Each row of a before or after table is a point. The points were changed in one or more steps. Then noise was added and the rows were shuffled. The steps act on how far a point lies along the listed directions, d1 being the first. Name the steps. A step turns or swaps two directions, mirrors them in a line or flattens them onto one, adds a multiple of one to another, or multiplies one. Angles are multiples of 10 degrees, from the lower direction toward the higher: turns from -170 to 170, lines from 10 to 170 but not 90. Use the fewest steps. Two steps may share a direction if one is a turn and the other turns, adds or multiplies; they go together, in the order done. Otherwise the lowest direction goes first.

Directions:
(1): [ 1.78 -1.95]
(2): [1.95 1.78]
Before (10 x 2):
[[-0.28  0.12]
 [ 0.40  0.18]
 [ 0.22 -0.06]
 [-0.64  0.56]
 [-0.96  0.32]
 [ 0.14  0.43]
 [-0.41  0.96]
 [-0.11 -0.05]
 [ 0.22  0.06]
 [-1.02  0.35]]
After (10 x 2):
[[ 0.11  0.22]
 [ 0.04  0.01]
 [ 0.09  0.48]
 [ 0.09  0.92]
 [ 0.03 -0.02]
 [ 0.03  0.47]
 [ 0.01  0.20]
 [ 0.02  0.19]
 [ 0.03 -0.11]
 [ 0.00  0.10]]
Steps: flatten d1 and d2 onto the line at 130 degrees

Directions:
(1): [3.68 0.14 0.10 0.60]
(2): [-0.12  3.72  0.09 -0.16]
(3): [ 0.58 -0.16  0.72 -3.61]
Before (9 x 4):
[[ 0.81  0.37  0.17  0.18]
 [-0.33  0.48 -0.11 -0.15]
 [-0.85 -0.70  0.10  0.40]
 [ 0.48  0.28  0.02  0.35]
 [ 0.45  0.42  0.04  0.47]
 [ 0.09 -0.32 -0.04 -0.01]
 [ 0.17  0.41  0.09 -0.05]
 [-0.94  0.43 -0.12  0.14]
 [ 0.10 -0.99  0.01  0.31]]
After (9 x 4):
[[ 0.66  0.01  0.09  0.97]
 [ 0.92 -0.48  0.01 -0.06]
 [-0.10 -0.17  0.12 -0.39]
 [-0.50 -0.56  0.10 -0.15]
 [-0.50 -0.38  0.04 -0.14]
 [-0.11  0.20 -0.09  0.23]
 [-0.27  0.34 -0.12  0.94]
 [-0.78 -0.23  0.18 -0.37]
 [ 0.41 -0.20 -0.04 -0.40]]
Steps: multiply d1 by -1; mirror d2 and d3 in the line at 60 degrees

Directions:
(1): [-1.94 -1.99 -2.20  2.16 -0.64 -1.80]
(2): [-0.87 -3.58  1.65 -1.25  1.52  0.85]
(3): [ 1.53 -0.14 -1.80  1.79  2.97  1.80]
Before (12 x 6):
[[-0.21  0.06 -0.08 -0.04 -0.45 -0.69]
 [ 0.74  0.31  0.44 -0.37  0.64  0.68]
 [ 0.18  0.05 -0.29  0.49 -0.11  0.36]
 [ 0.37 -0.06  0.68 -0.89  0.11  0.46]
 [ 0.44 -0.10  0.55 -0.56  0.52  0.31]
 [ 0.19  0.84  0.34 -0.78 -0.57  0.32]
 [-0.36  0.16  0.21 -0.05 -0.68 -0.41]
 [ 0.05  0.37  0.84 -0.59 -0.65 -0.12]
 [-0.06 -0.35 -0.13 -0.27  0.48  0.08]
 [-0.28 -0.59  0.09 -0.16 -0.15 -0.33]
 [-0.50 -0.52  0.72 -0.55 -0.32 -0.50]
 [-0.32  0.34 -0.12  0.09 -1.00 -0.81]]
After (12 x 6):
[[ 0.42  0.21  0.08  0.14  0.05  0.65]
 [-1.09 -0.89 -0.19  0.32 -0.70 -1.20]
 [-0.66 -0.47 -0.43  0.35 -0.51 -1.01]
 [ 0.59  0.29  0.55 -0.59  0.44  0.37]
 [ 0.30  0.04  0.37 -0.63 -0.08  0.25]
 [-0.27  0.19 -0.06 -0.40 -0.61  0.00]
 [ 1.14  0.82  0.84 -0.74  0.71  1.03]
 [-1.05 -0.66 -0.67  0.69 -1.08 -1.36]
 [-0.49 -0.64 -0.29  0.20 -0.34 -0.60]
 [-0.62 -0.34  0.12  0.14 -0.87 -0.72]
 [-0.92 -0.53 -0.34  0.49 -0.78 -0.89]
 [ 0.16  0.04 -0.05 -0.39  0.43  0.19]]
Steps: add -1.5 times d3 to d1; multiply d2 by 0.4
